Every row gives one point. Each copy is the shape, with its points in the same order, turned, moved and blurred by noise. Some copies are also mirrored. Which?

Shape:
[[ 0.21 -0.39 -0.01]
 [-0.51  0.24 -0.24]
 [ 0.39 -0.25 -0.12]
 [ 0.56  0.56 -0.43]
 [-0.08  0.24 -0.79]
 [-0.55  0.52 -0.13]
 [-0.56 -0.31  0.30]
 [-0.26  0.38  0.37]
 [ 0.42 -0.23  0.05]]
Copy 1, 9 rows:
[[-0.14 -0.27 -0.14]
 [ 0.37  0.18  0.54]
 [ 0.06 -0.27 -0.33]
 [ 0.80  0.15 -0.54]
 [ 0.82 -0.22  0.17]
 [ 0.40  0.44  0.56]
 [-0.42  0.02  0.55]
 [-0.03  0.56  0.22]
 [-0.09 -0.20 -0.39]]
Copy 1 is: mirrored
Copy 2 (9 x 3):
[[-0.26  0.28  0.37]
 [-0.14 -0.31 -0.51]
 [-0.22  0.58  0.07]
 [ 0.42  0.73 -0.39]
 [-0.22  0.33 -0.74]
 [ 0.09 -0.48 -0.55]
 [-0.49 -0.50  0.29]
 [ 0.27 -0.42  0.08]
 [-0.08  0.48  0.28]]
Copy 2 is: mirrored

Shape (8 x 3):
[[-0.62 -0.17 -0.05]
 [-0.32 -0.26 -0.57]
 [ 0.39  0.36  0.57]
 [ 0.22  0.09  0.64]
 [ 0.28  0.04  0.48]
 [-0.40  0.27 -0.25]
 [-0.55 -0.10 -0.37]
 [-0.58 -0.23 -0.29]]
Copy 1:
[[-0.52 -0.38  0.08]
 [-0.33 -0.12 -0.57]
 [ 0.37  0.33  0.66]
 [ 0.34  0.03  0.63]
 [ 0.39  0.04  0.47]
 [-0.50  0.19  0.01]
 [-0.60 -0.24 -0.21]
 [-0.47 -0.32 -0.16]]
Copy 1 is: only turned
Copy 2, 8 rows:
[[-0.49  0.26 -0.73]
 [-0.91  0.28 -0.22]
 [ 0.47 -0.09  0.06]
 [ 0.42 -0.17 -0.25]
 [ 0.35 -0.14 -0.10]
 [-0.34  0.57 -0.17]
 [-0.78  0.49 -0.36]
 [-0.71  0.30 -0.54]]
Copy 2 is: mirrored
Copy 3, 8 rows:
[[-0.24 -0.31 -0.02]
 [-0.17 -0.03 -0.51]
 [ 0.62  0.46  0.73]
 [ 0.26  0.35  0.76]
 [ 0.20  0.46  0.61]
 [ 0.22 -0.29 -0.04]
 [-0.04 -0.29 -0.31]
 [-0.17 -0.26 -0.12]]
Copy 3 is: mirrored
Copy 4, 8 rows:
[[-0.41 -0.15 -0.25]
 [ 0.09 -0.55 -0.45]
 [ 0.38  0.43  0.67]
 [ 0.15  0.19  0.69]
 [ 0.21  0.06  0.62]
 [ 0.09  0.07 -0.38]
 [-0.18 -0.20 -0.47]
 [-0.24 -0.28 -0.36]]
Copy 4 is: only turned

Shape (10 x 4):
[[-0.20  0.26  0.60 -0.16]
 [-0.59 -0.25  0.72 -0.25]
 [ 0.11 -0.10  0.06  0.10]
 [-0.56  0.07  0.35 -0.80]
 [-0.43 -0.15  0.46 -0.08]
 [ 0.43  0.32 -0.09  0.31]
 [-0.03  0.49 -0.47  0.36]
 [ 0.47  0.81 -0.01  0.61]
 [ 0.08  0.04  0.26 -0.03]
 [ 0.08  0.34  0.05  0.44]]
Copy 1:
[[ 0.15  0.59  0.48 -0.07]
 [ 0.12  0.59  0.66  0.64]
 [-0.16 -0.02  0.06  0.03]
 [ 0.42  0.84  0.05  0.54]
 [-0.06  0.46  0.45  0.41]
 [-0.18 -0.09 -0.10 -0.54]
 [-0.61  0.24 -0.35 -0.37]
 [-0.42  0.16  0.04 -1.02]
 [ 0.06  0.09  0.18 -0.02]
 [-0.44  0.22  0.16 -0.40]]
Copy 1 is: mirrored
Copy 2:
[[-0.23  0.40 -0.52  0.37]
 [-0.85  0.16 -0.55  0.45]
 [ 0.11 -0.06 -0.13  0.15]
 [-0.74  0.49 -0.52 -0.15]
 [-0.53  0.10 -0.30  0.41]
 [ 0.66  0.16 -0.13  0.15]
 [ 0.39  0.39  0.47  0.03]
 [ 0.93  0.55  0.07  0.42]
 [ 0.05  0.10 -0.30  0.22]
 [ 0.36  0.29  0.06  0.41]]
Copy 2 is: mirrored
Copy 3 (10 x 4):
[[-0.21  0.16  0.52 -0.35]
 [-0.71 -0.02  0.52  0.04]
 [ 0.24  0.01  0.06  0.05]
 [-0.81  0.07  0.02 -0.48]
 [-0.40  0.11  0.34  0.07]
 [ 0.71  0.19  0.10 -0.16]
 [ 0.57  0.70 -0.18 -0.06]
 [ 1.04  0.58  0.38 -0.32]
 [ 0.09 -0.02  0.22 -0.13]
 [ 0.48  0.42  0.28 -0.04]]
Copy 3 is: only turned

Shape:
[[ 0.18  0.66 -0.40  0.00  0.48 -0.01]
 [ 0.26  0.13 -0.23  0.12  0.25 -0.03]
 [-0.14 -0.62  0.41  0.51 -0.50 -0.53]
 [ 0.20  0.06  0.33 -0.46  0.26  0.44]
 [ 0.13 -0.38  0.07 -0.08 -0.74  0.02]
 [-0.48  0.76 -0.64  0.34  0.56 -0.56]
 [ 0.21 -0.29  0.39 -0.35 -0.04  0.46]
 [ 0.28  0.02  0.75  0.15 -0.54 -0.33]
 [ 0.41  0.04  0.24  0.73 -0.43 -0.46]
 [ 0.11  0.40 -0.35 -0.12  0.37 -0.74]
 [-0.06  0.30  0.34 -0.31 -0.20  0.15]]
Copy 1, 11 rows:
[[-0.23  0.66 -0.23 -0.15  0.21 -0.58]
 [ 0.14  0.30 -0.30  0.01  0.26 -0.27]
 [ 0.55 -0.84 -0.02  0.38 -0.38  0.11]
 [-0.06  0.58 -0.14 -0.15  0.16  0.57]
 [ 0.15 -0.67 -0.29 -0.30 -0.01  0.35]
 [-0.44  0.33  0.07  0.38  0.27 -1.16]
 [ 0.11  0.21 -0.26 -0.11  0.10  0.79]
 [ 0.32 -0.26  0.05 -0.28 -0.80  0.23]
 [ 0.49 -0.38 -0.35 -0.07 -0.67 -0.40]
 [ 0.13  0.25  0.35 -0.15  0.23 -0.80]
 [-0.31  0.12  0.01 -0.20 -0.19  0.29]]
Copy 1 is: only turned
Copy 2:
[[ 0.39  0.06  0.08 -0.14  0.59 -0.28]
 [ 0.15  0.11  0.06  0.22  0.29  0.06]
 [-0.26  0.51  0.24  0.71 -0.84  0.37]
 [ 0.20 -0.44  0.45 -0.37  0.05  0.36]
 [ 0.31  0.14 -0.11  0.33 -0.70  0.69]
 [-0.06  0.44 -0.31 -0.04  0.45 -0.89]
 [ 0.03 -0.45  0.35 -0.18 -0.30  0.71]
 [ 0.25  0.54  0.72  0.29 -0.58  0.40]
 [ 0.16  0.79  0.46  0.65 -0.14  0.43]
 [ 0.29  0.09  0.15  0.38  0.13 -0.71]
 [ 0.36  0.07  0.34 -0.33 -0.33  0.27]]
Copy 2 is: only turned
Copy 3 (11 x 6):
[[-0.30  0.39 -0.39  0.27  0.32  0.45]
 [-0.19  0.07 -0.37  0.33  0.18  0.07]
 [ 0.23 -0.08  0.24 -0.28 -0.45 -0.90]
 [-0.20 -0.25  0.37  0.12  0.13  0.53]
 [ 0.58 -0.33  0.26 -0.05 -0.41 -0.08]
 [-0.26  0.90 -0.80 -0.36  0.68  0.00]
 [ 0.03 -0.52  0.47  0.19  0.04  0.28]
 [ 0.02  0.27  0.58  0.01 -0.81 -0.22]
 [ 0.02  0.47 -0.02  0.30 -0.57 -0.58]
 [-0.41  0.42 -0.74 -0.28 -0.09  0.22]
 [ 0.18  0.17  0.43 -0.21 -0.05  0.35]]
Copy 3 is: mirrored
